Every row gives one point. A path goes straight from each point to the next, and from the last back to the first. The post is the endless flat space through its rows: a point in 2 columns, a line in 3, a plane in 4, and so on, so that a path can go around it. Count how often the path circles the post. Going back the other way cancels.
In the rows, zero is written as 128.

Post:
[[147 102 131]
 [129 158 154]]
Path:
[[168  45 122]
 [129 110 147]
 [111 118 100]
 [120 136 129]
 [128 118 146]
 [160  87 180]
 [163 146 178]
 [116 196 194]
 [109 159 146]
 [116 155 123]
 [148  69  98]
 [123 154 134]
 [150 101 109]
 [179  73 123]]
Times around: 1

Post (10 x 11):
[[ 98 125 161 162 135 138 163 103 127 153 126]
 [117 150  93 113 112 123 149 139 170 109 135]
 [123  83 166 136 130 112 111 164 161 165 145]
 [140 134 182 108 111 104 126  62  96 119 140]
 [154 158  96  41 123 125  94  96  93 125 116]
 [145 117 141 131 100  99 123 110  78 123 114]
 [126 121  75 125 125 122  94 104 124 100 118]
 [106 102 160 177 139  89 128 159 144 179 171]
 [182 165 122 125 147 139 101 164 139 125 147]
 [180 120  95 157 107 138 107 144 133 167 143]]
Path (19 x 11):
[[ 95 139 145 108 180 166 136 202  93 180 131]
 [ 94 167 153 166 119  87 138 186 134 119 160]
 [143 152 178 136 139  84 119 133 102 155 114]
 [159 133 117  78 131  69  85  87 110 100 157]
 [ 97 111  94 100 144 129 113  78 163 139 183]
 [ 55 130 119 142  81 158 211 143 162 136 122]
 [193 161  98 108 112 129  50 122 121 150 156]
 [198 129 101  75 126 137  61  68  89 185 133]
 [198 140  96  59 173 136  76 132  96 147  99]
 [129 115 140 133 117 101 110 142 159 187 169]
 [148 108 149 143  79 110  97 162 118 138 132]
 [ 78 117 118 126 123 152 176  86 128 124 109]
 [197 141 107  85 143 163  86 146 174 145 141]
 [123 116 105 103 126  53 124 101  82 171 109]
 [178 152 114  72 129 112  96 123 144 120 174]
 [ 16 127 158 173 167 158 165 127 167 120 147]
 [124  84 166 144 109 133  99 103 131 123  99]
 [188 121 117  63  86  92 110 136 121 176  94]
 [179 145 103 123 154 173 133 132 131 133  97]]
Times around: 2

Post:
[[126 101  97 137  83 127 160 130 131  83 157 120 127 113 194  99 147  84]
 [122 100 135  87 116 132 142 117  87  99 104 115 150  93 153 159 103  99]
 [141 125 133 154 152 230 146 151 142 100 153 101 131 100 122 120 181 132]
 [141 155 165  90 160 118 131 210 119 117 120  98 135 144 136 178 158 101]
 [119  86 112 119 121 122 129 106 130 109 161 118 191 136  67 133 160 144]
 [119 133 139 114 108 143 110 164 160 177 121 125 118 175 145 111 120 129]
 [131 121 147 162 104 111 130 119 160 131  67 131 106 143 110 124 142 194]
 [178 144 157 147 144 129 109 151 177 124 127 127 104 144 197 141 114  98]
 [149  93 100 132  93 162 121 168 117 104 138 147 122  95  64 152 108 136]
 [134  76 128 134 119 119 103 150 132 124 166  98 108 138  94  87 180 122]
 [125 102 156 159 116 142 141 149  64 135 145 162 121 122 106 136 122  80]
 [123 124 124 113  87 130 112  64  53 119 131 134 150 148 107 172 112 144]
 [179 130 144 148  86 110 117 170 131 174 149 101 137 162 192 111  75 140]
 [ 92  82  69 135 141  76 131  97 112 111 110 122 114 131 132 133 142 130]
 [161 121 110 140 127 118  94 141  97 196 146 147 139 123  78 149 189 127]
 [160 100 158 115 112 166 172 123 111 109 119 152 126 150 105 113 144 135]
 [127 164 102  99  94  52 119 108 128 152  89  96 146 150 141 127  67 112]]
Path, 28 rows:
[[142 113  79  84 135  92 135 179 202 126 161 113 183 155 129 118 108 127]
 [105 119 131 187 141 156 178 147 148 122 126 134  80 127 127 104 129 149]
 [130 141  77 121  70 146 144  96 109 142 133 166 157 134 115 192 135 128]
 [143  89 132 150 108 140 126 138 145 115 117 133 119 130  79  95 161 127]
 [132 120 148 121 130 173 104 167 132 127 132 153 161 122 109 172 144 122]
 [144 120 192 123 146 126  91 130 110 118 114 126 126 173 121 182  83 112]
 [118  61 183 175  54 173 121 178  90 191 192 116 170 169 119 157  17 168]
 [141  89  76 120 165 112 100  86 115 124 144 139  68  95 186 165 136  74]
 [105 134  96 180 125 131 136 168  83 176 129 109 108  99 120  93 122 119]
 [ 90 138  96 116  93 138 109 105 155  92 101 125  94 171 140 117  95 141]
 [152  92 110  91 111 118  93  87 117 180 131 126 168 138 136 127 141 103]
 [140 123 138 170 155 127 113 152 105 101  82 135 158 130  89 201 120 170]
 [183 122 118 107  97 136 141 149 132 119 135 123 165 115 146  92  73 120]
 [143  86 107  35 107 104 166 151 115 120 172 155 137 182 193 147 141 108]
 [106 105 159  93 116 148 116 196  95 136 123 144 114 128  71 197  51 173]
 [ 87 130  86 177 116 105  98 155 116 193  95 140  85 101 167  71 142 114]
 [169  94 184  85 116 153 122 154 112 109 143 122 179 144  90 128 136 103]
 [154  92 101 135  91 119 168 121  98 148  92 150  89 133 127  88 125 106]
 [128 146 160  95  52 146  77  68 104 156 143 122 129 137 140 176 142 131]
 [119 112 159  95 153  80 172 196 163 136 116 109  77 185 180  57 127  88]
 [158 171 117 101 139 115  68 162  60 134 125 148 110 139 137 189 119 127]
 [141  69 144 138  90 148  88 155  49 135 190  85 151 146 119 120 140 109]
 [102 137 104 102 140 171  67 136  99 148 184  87 171 193  87 196  85 121]
 [142  70 164 104 121 129  98 149 166 111 171 126 131 103 120 151 110  68]
 [105 139 116 164  49  96 106  86  36 140 139 138 114 132 147 160 102 150]
 [191 115 197 116  66 127  67 172  84 193 191 138  98 177 105 168 132 170]
 [ 65 177  99  64 107 135 190  87 139 135  83 149 135 147 147 161 140 117]
 [129  61 129 126 177  66 127 120  91 176 129 102 124 198 141 108 189 219]]
Times around: 2

Post:
[[129 162 133  85 130 150 120 150 124  91 122 106 100 181 116 170 136 114]
 [130  69 174 117  99 122 127 155 138 141 188 135 157 106 128 113 129 155]
 [161 106 125 143 142 140 178 152 162 113 118 127 175 140 105 135  66 151]
 [130 115 108  88 125 148 137 100 103 134 135 172 129 148 185 204 128  93]
 [170 121 147 150 146 152 142  98 121  79 168 139 140 117 141 151 161 122]
 [123 131 109  96 117 138 108  65 142 121 149 163  96 130 141 159 128 110]
 [143  87 164 151 144 107 153 138 130  99 124 150 123 155 111  98  97 111]
 [129  61 185 140 130 127 147 188 151 137 129 169  90 176  65 126 118 168]
 [171 122 103 128  89 157  85 170 140 103 121 115 140 103 111 200 154 106]
 [ 96 156 130 109  79 135 114  79  95 119 151 120 139 117 148 140 156 121]
 [126 145 144 146  91 131 161 203 176 105 113 117 146  74 190 134 142 110]
 [138 126 110  86 145 168 119 120  95  76 105 145 113  95 152 204 158  87]
 [151 144 133 171 136 131  78 114 131 106 164 127 149  97 136 154  95 138]
 [114 147 121 133  96 154 130 112 107 108 154 116 121 150 158  96 128 160]
 [ 96  77 121 127 133 112 125  57  96 112 137  85 141 167 133 120 171 171]
 [ 99 188  82 134 120  51 130 108 123 145 110 171 116 127 178  87 108 141]
 [163 121 143 132 134 222 122 130 155 106 138 159 201 131 187 133 131 135]]
Path, 24 rows:
[[166  93 137  84 152  80 102 174 151 106 160 101 112 197  83 184 169 147]
 [138 148  97 149 163 136 145 122 162  86 107 141 106 114 113 145 137 116]
 [125 103 149 138 132 127 131 215 155 112 136 173 138  97 140 199  85 111]
 [ 91 166 103  67 104 108 126  69 153  98  95 168  84  89 131 152 152 141]
 [121 130 176  92 129 153 115 169 171 111 118 199 144 153 144 152 113  90]
 [135 117 115 148  91 161 129 145  98  78 171  70 126 136 101 124 102 110]
 [118 132 157  81 119 146 151 173 164 154 172 121 147 104 150 173 150 147]
 [122 143 134 132 108 123 133 177 104 131 178 153 152  34 120 113 138 156]
 [132 118 158 110 159 121 130 135  80 115 176 204 113 177 183 145 122 129]
 [154 133 133 103 169 156 118  39 155  97 193 149 118 133 115 153  29 166]
 [130 190 161  86 113 162 151 170 170 124 130 135 165  67 166 197 119 118]
 [114 110 147 117 170 201 132 113 215 126  81 151 104 216 170 174 137 116]
 [168 137 102  73 153 147  82 134 122 100 143 107 120 196 195 143 114 110]
 [126 117 138 115 101 107 154 119 135 100 125 156 144 158 203 139 188 109]
 [144 126 128  82  94 128 104 186 146 121 148  81 130 173 136 148  95 145]
 [113  85 148 125 168  91 153 104  76 167 104 184 155 190 141 127  80 113]
 [139 161 110 103  95 170 104 160 106  99 165 129 118 106 144 116 115  79]
 [152 120 127 145 144 137 127 153 194  84 136 132  76 144  95 176 133 134]
 [156 120  96 108 135 182 140 110 170  80  40 138 140 165  98 147  17 139]
 [149 115 124  79 162 148  85 113 149  76  85 131 137 163  87 181  57 126]
 [128 157 170 120 119 190  85 134 134  49 185 177  46 135  95  92 150 140]
 [121  85 143 137 129 112 167 147 125 149 174 157 155 115 125 129 150 114]
 [162 173 164 155 128 181 142 117 123 151 172 169 160  95 112 151  79 152]
 [150 117 163 115 107  98 180 110 148 125 154 153 181  85 216 138 136 105]]
Times around: 0

Post, 17 rows:
[[127 122  89 111 133 170  90  93 165 144 122 107 161 170 136 121 115 126]
 [124 103 116 115 171 148 119 105 146 167 161 122 129 134 115 118 124 160]
 [153 171 133 112 114 146 134  98 122 113 102  93  75 126 124 146 170 131]
 [127 163 177 180  78  86 123 134 127 115 137 117 138 111 103 193  88 109]
 [153 168 153 154  51  92 141 174 163 131 106 108 125 152 129 177 141 134]
 [131 101 102  93 168 185 143 117 130 125 143 119 157 152 106 155  85 159]
 [130 168 154  93 136 112 124 126 111 139 101 134 125 128 142 158 181 104]
 [120  90  99 145 173 192 152 109 165 144 157 125 146 129 159 129  92 116]
 [ 85 106 146 151 172 160 122 134 152 137 118  99 161 163 130 105 100 125]
 [127 146 157 156  56 130 113 166 124 107 104 111 132 104 145 163  98 156]
 [112  97 120  96 174 168 124 105 106 108 172 107 110 175 154 155 112 134]
 [145 107 149 158  62 138 126 161 129 107 142  93 148 129 102 132 117 106]
 [ 90  85 120 101 156 210 148 140 159 165 128 114 134 176 136 112  73 106]
 [ 88 146 127 208  59 134 146 153 133 124 126 134 115 136  80 148 123 128]
 [195 174 135 114 140 103 136  89  71 134  88 144  86 152 165 116 146 137]
 [146 176 115  82 154 115 149 102 124 104 108 157 101 141 175  87 131 119]
 [148 191  99 111 131 106 146 143  92 137 106 109 113 123 165 131 129 113]]
Path, 31 rows:
[[196 117 104 140 114  97 134  69 187 157 124 132 152 122  68 139 166 128]
 [ 47 114 198 111 157 113 121 156 128 146 157 109 146 122  86 146 163 102]
 [118 146  65 115 125 211 209 148 151 129 127 123 130 169 146 135 131 154]
 [120 209 113 131 125 119 154  88 128  89 155 165  68 134 143 135 102 146]
 [135 176 103 177 158 129 128 130 151 177  74 121 129 149 132  97 115 153]
 [158 156 107 160  99 116 162 143 163 160 117 127 137 113  80 166 151 126]
 [130 127  97  92  84  92 137 146 162 183 130 149 133 134 135 190 139 119]
 [ 75 121 191 174  99 159 134 125 107 104  97  98 118 145 118 111 156 109]
 [104 146 156 156 109 145 134 165 225 205 123 118 162  99 117 151 131 168]
 [112 131 102 102 130 158 123 141  92  92 158 109 122 193  98 133 114 144]
 [102 137 134  88 181 140 112 153  83 152 101 115 123 154 165 102 133 107]
 [ 52 107  98 152 143 182 108 124 177 133 126  77 171 159  88 122  95  89]
 [167 130 157  67  69 132  92 122 149  98  95  72 169 204  94 191 110 138]
 [152 117 170 123  92 154 140 160 145 139  91  63 129 187  80 100 148 195]
 [137 118 132 176 152 152  92 148 129 184 122  99 183 145 150 113 113 153]
 [116 137 145 159 127 167  95 133 125 125 123 155 121 100 121 166 130 130]
 [129 115 133 183 108 187 133 101 142 128  74  85  76 127  52 130 190 116]
 [ 63 146 105 157 127 144 172 196 117 101  90 116 160 113 159  80 117  81]
 [112 127 133 112 102 138 206 175 149 151 106 132 163 102 129 109  28 145]
 [124 195  79 127  45 145 137 129 130 117 173  59  92 169 116 181 128 121]
 [ 92 195  93 131 151 154 137 117 106 126 164 166 126 158 114 217 138 123]
 [118 141  57  77 106 191 131 174 110  59 127 118 132  94 183 138  41 124]
 [131 151 118 155 133 153 146  73 191 173 112 119 110 114  71 159  99 124]
 [113 151 117  74 114 172 106  60 151 157  94  77  92 120  99 188 179 117]
 [ 48 157  79 193 107 126 142 142 160 164 121  99 161  89 123 198 103 170]
 [107 173 181 157 121 136 118  96 142 145  72 121 125 122 204 127 123 130]
 [ 92 208 124 139  85 142 224 206 118 104 121 162  83 136 183 156 138 119]
 [180 159  89  77 147 124 119 140 130 130 146  92 176 198 177 163 130  95]
 [ 82 201 149 167 117 144 115 103 102  93 108  96  88 164 138 108 128 129]
 [134 148 100 127 121 150 105  86 151 104 140 149 138 122 143 126  86 131]
 [112 159 140 109  93 160 115 147 120 102  39 122 124 114 117  79 134 119]]
Times around: 5

Post, 17 rows:
[[154 138 117 127 153 112 114 163 104 121 148 100  89 175 107  98 103 106]
 [156 120 119 102 121 123 139 155 137 114 156 140 163 144 149 140 102 108]
 [138  97 120 142 169  91 134 135 112 164 114  83  74 121 148 126 121 110]
 [101  85 155 144 110 126 180 119 131  67  99 122 135 131  71  88 123 124]
 [ 94 132 167 105 158 179 170  98 120 114 112 168 128  96  99 132 138 108]
 [126  99 149 114 103 135 120  73 140 148 102 115 170 123 152 167 157  98]
 [153 119 106 127 143 139 157  84 145 145 132 161 133 154 115 127 167 135]
 [ 75 108 158 135 127 143 159  93 124 116 148 156 126 147 128 115 174 134]
 [ 99 146 150 142 152 120 141 149 116 158  97 144 143  97  88 127 153  88]
 [124 103 107 100 168  97 101 148 111 107 152  76  87 106 139 126  96 112]
 [109  97 119 149 133 137 117 114 113 112 103 108  74 128 125 102 128 176]
 [ 87  63  90  81 117 128  96 125  99 136 109 107  84 156 110 144 103 161]
 [112 116 187 137 139 136 174 149 136  81 142 146 136 128  59 169 115  90]
 [129  92 137 116 105 138 132 114 130 144 168 161  99 112 118 112 126 108]
 [104  56 156  89 175 119 113 107 128 132 102 150 128 115 115 148 104 141]
 [141  73 146 119  94  97 146 139 115  96 116 128 101 142 132  95 155 126]
 [ 89 151 127 143 126  81 125 109 126 115 118 163 108 154 117 132 129 118]]
Path:
[[142 133  93 110 165 149 141 157 140  89 105 119 150 167 111 157  74  93]
 [ 95 100 189 132 138 127 143 153 111 142  93 115  78 109  57  83 112  71]
 [ 89  81  88 125 138  73 119 121 129 139  94 120  67 141  99 112 113 116]
 [111 148 134 118 122 132 123 163 129 142  96 129 116  92 100  90  82 134]
 [149 149 143 102  96 129 137 142 116 168 122 141 165 137  56 131 157  66]
 [142 139 140 128 127 107 103 149 103 163 144 135 130 122 168 147 141  94]
 [114 136  93 105 167  87 166 102 126  81  83 154 127 129 175 128 168 138]
 [112 124 155 164 119 124 100  87 151  72 109 105 119 147 152 125 114 137]
 [168 122 121  92 118 105 151 161 152  99 134 119 112 115 170  95  98 131]
 [148 140  92 113 144 137 137  49 147 107 123 114 188 139 114  70 119 172]
 [134 106 149 149 116 166 177 108  87 112 155 116  87 175  85 135 147 125]
 [128 121 126 139 103 128 119 138 103   7 146 116  79 156 118  84 136 132]
 [ 50 108 143 126 118 105  72 113 121 133  71 135  56 124  36 159 127  63]
 [ 94 121 102 116 117 144 168 105 137  73  84 112 137 149  86 112 140 180]
 [100 153 193 168 156 110 183 147 134 181 118 102 172  70  76 158 110  58]
 [147  89 155 144  96 127 117 121 119 126 138 152 117 180 127 148 172 155]
 [159  86 125 151 108 186 115 116 132 100 172 106 131 158 129 103  70 128]
 [103 113  91 133 154  94 107 151 113 116 101 115  97 133 210  95 151 178]
 [165  89 159 119 157 117 184 167 158 194 168 104 111 101 131 159 123  88]
 [158  85 135 137 128 120 181 109 133 142 109 119 108 161  80 146 157 149]
 [ 98 125 152 180  97 136  90 154  91 115 149 107 122  87 123 123 150 138]
 [136  96  95 130 130 170 115 146  99 109  92  54 123 130 194 140 120 146]
 [143 102  91 108 116 126 141 158 125 141 139 179  99 142 144 123 153 125]
 [110 137 182 129 110  92  77 149 123 127 118 121  96 114 149 156 136  99]
 [ 97 154 139 114  71  93 125 100 156 126 137 186 170  71  91 123  96  97]
 [148 150 111 126 121 105 147 145 123 154 119 182 202  81 179 112  86 124]
 [117 141 120 184 118  65  84 142 118 105  97 167  94 127  84 132 111  82]]
Times around: 5
